Each row of a before or after table is a point. The points were changed in one or more steps. Then noise was added and the rows were shuffled. The steps act on columns, c1 being the first. Write out the steps. A step turns or swaps two columns, mirrors them in a line or flattens them onto one, adds a multiple of one to another, or multiplies or shifts one. Angles are multiples of 10 degrees, from the lower column toward the higher: turns from -170 to 170, lines from 10 to 170 but not 90. Use the fewest steps. Two steps may share a column if one is a turn and the other turns, adds or multiplies; they go together, in the order done. Otherwise the lowest column goes first.

Before (9 x 2):
[[ 18  10]
 [-32 -42]
 [ 60  39]
 [ 29  49]
 [  0  29]
 [-25 -31]
 [ 15  20]
 [-23 -11]
 [ -4 -21]]
After:
[[ 18 -17]
 [ 18  -6]
 [ -1 -29]
 [-23  12]
 [ 24 -50]
 [-25  35]
 [-31  41]
 [ 59 -41]
 [ -4  19]]
Steps: multiply c2 by -1

Before:
[[-19  -7  -9]
 [ 39  19 -15]
 [-39   1 -20]
 [  5 -18   4]
 [ -3 -24  -7]
 [-14 -15  -4]
 [ 16  -2  19]
 [ 28 -19  34]
 [-40   1 -15]
 [-19 -17  -1]]
After:
[[-35   2 -24]
 [ 40  49  -9]
 [-20 -45  -6]
 [  2 -46   6]
 [ 23 -50  39]
 [-33   5 -24]
 [-16 -20 -13]
 [  0 -60  -5]
 [ 12  -7  21]
 [-13 -37  -6]]
Steps: turn c1 and c3 by 10 degrees; multiply c2 by 2.5

Before (12 x 4):
[[-11 -35  -7 -41]
 [ -1   7  -5  45]
 [ 10  -6 -45 -37]
 [  2   1 -21  -2]
 [ -4  34  14  23]
 [ -7 -15 -19 -60]
 [-20  -6   1  22]
 [-28  26  15  28]
 [-33   7 -14  42]
 [-45  -7  -1 -52]
 [ 17 -24 -18 -21]
 [ 27  -8 -33 -22]]
After, 12 rows:
[[  2   1 -21  -1]
 [  0  12 -45 -37]
 [  6  -4  -6  46]
 [-28 -35  -1 -52]
 [  9 -37  16  27]
 [ 27 -20  14  23]
 [-35   8  -7 -42]
 [-12  26 -18 -22]
 [-17   2 -19 -59]
 [-10 -33 -13  42]
 [  6  28 -34 -22]
 [-15 -14   0  22]]
Steps: mirror c1 and c2 in the line at 30 degrees

Before (9 x 6):
[[ -2 -10  -9  -2 -17  -2]
 [-26  -1   2 -26   8  14]
 [  3  -1 -13  27  -6  11]
 [-35  -1 -26 -10 -35  20]
 [-14  34  26 -37   5  -6]
 [ -8  -6 -48  -3 -21  10]
 [  0  27  23 -39  20   8]
 [ -5  -1  -1   2   8 -17]
 [ 17 -25 -13  16 -20   5]]
After (9 x 6):
[[-27   4 -28  -8 -10  32]
 [ 20 -39 -11  14  -9  -1]
 [-18  17   1 -27   6  22]
 [ -5  -3 -47  -4  24  13]
 [  2  52  25 -39   0   5]
 [-14  59  26 -36 -22  -1]
 [-13  -1   1   2   6 -17]
 [  6 -19 -13  27   4   9]
 [  0 -10  -7  -2  -9  -1]]
Steps: turn c1 and c6 by -20 degrees; add -0.7 times c4 to c2; add -1 times c3 to c5

Before:
[[-17 -27   2 -17  -4 -11  22   9]
 [ -6  22  22   1  -5  -3   0  38]
 [  9  16  33  16   1  23   2  31]
 [ 11  23  25   9  10  12  22   8]
 [-24 -16  -3  14   6   4   7   5]
 [ 19  12  41   3 -14  21 -12  25]
 [ -5 -33  10   9  13 -15  18  26]
 [  1 -16 -31 -10  29 -10   6   1]
 [  2  -6 -18   1  25 -41  -9 -26]
 [ -1  15  41  -3  26  16  -8  16]]
After:
[[-17   4  -8 -40 -15  22 -16 -60]
 [  8  16  21 -42   1  24  -5 -39]
 [-16  31   7 -30  11  11  10 -31]
 [ 27 -20  12 -15  12 -14  33  -5]
 [-26  -7   8  19  24 -42  -3  11]
 [ 14  10 -19 -36  26  17 -12  -8]
 [  0 -10  -8  39  28 -13  12  -4]
 [ 49 -11  28  -8   2   4  14  51]
 [ 42  21  -8 -21  -6  -1 -11 -10]
 [ 40 -11 -34   9  -6 -10  32  32]]
Steps: multiply c1 by 3; turn c1 and c8 by -130 degrees; turn c2 and c7 by -30 degrees; multiply c4 by 2; turn c3 and c4 by -110 degrees

Before (13 x 9):
[[-12  -7 -13 -13  -9   7 -26  12   8]
 [-15 -18   2 -12  18   9 -23  -6   5]
 [ 22  12 -20  -5   7  16 -21  22   4]
 [  4  19  -1   9  24  -4  19 -23 -19]
 [ 16   1  -9  -8  -8   1 -12   3  18]
 [  6   7  19 -18   0  -7 -13  -7 -14]
 [-25 -17  -6  20  25  12 -20 -20  -5]
 [ 19  22  17  -2   3  10 -12  15  15]
 [ -1   7   2 -19   5  13  12   5  -1]
 [  9  23 -20  21  26 -10  -5  25 -20]
 [  0  10   4  10   7   2 -20   1  13]
 [  4  30  -1 -15   4  14  -6   4 -10]
 [  9 -15  20  26 -10  33 -16  -6  22]]
After (13 x 9):
[[  2 -12   8   4   7   4  23   0  12]
 [  3 -59   8  -2  25  -3 -12 -23 -11]
 [ 20 -15  -7 -21   8  16  21  23  -2]
 [ 21 -21   0  17   3  11  18  16  10]
 [ 12 -57  22 -19  26 -10  12  25 -27]
 [ -1 -20 -19   1   5  14  -8   6  -3]
 [-11  27 -13 -14 -11   7  22  13   5]
 [ 19  16  -7 -11  -9   0  11   3  17]
 [  5 -34 -15  -2   3  14  16   5  -9]
 [ 10  35  26  19 -12  32  11  -8  25]
 [-14  -4 -14  -1  18   8  15  -6   7]
 [-27 -15  20  -7  26  15  14 -23   1]
 [  5  -3 -18  19   2  -7  15  -8 -12]]
Steps: turn c2 and c7 by 160 degrees; add -1.5 times c5 to c2; swap c3 and c4; add -0.3 times c8 to c9
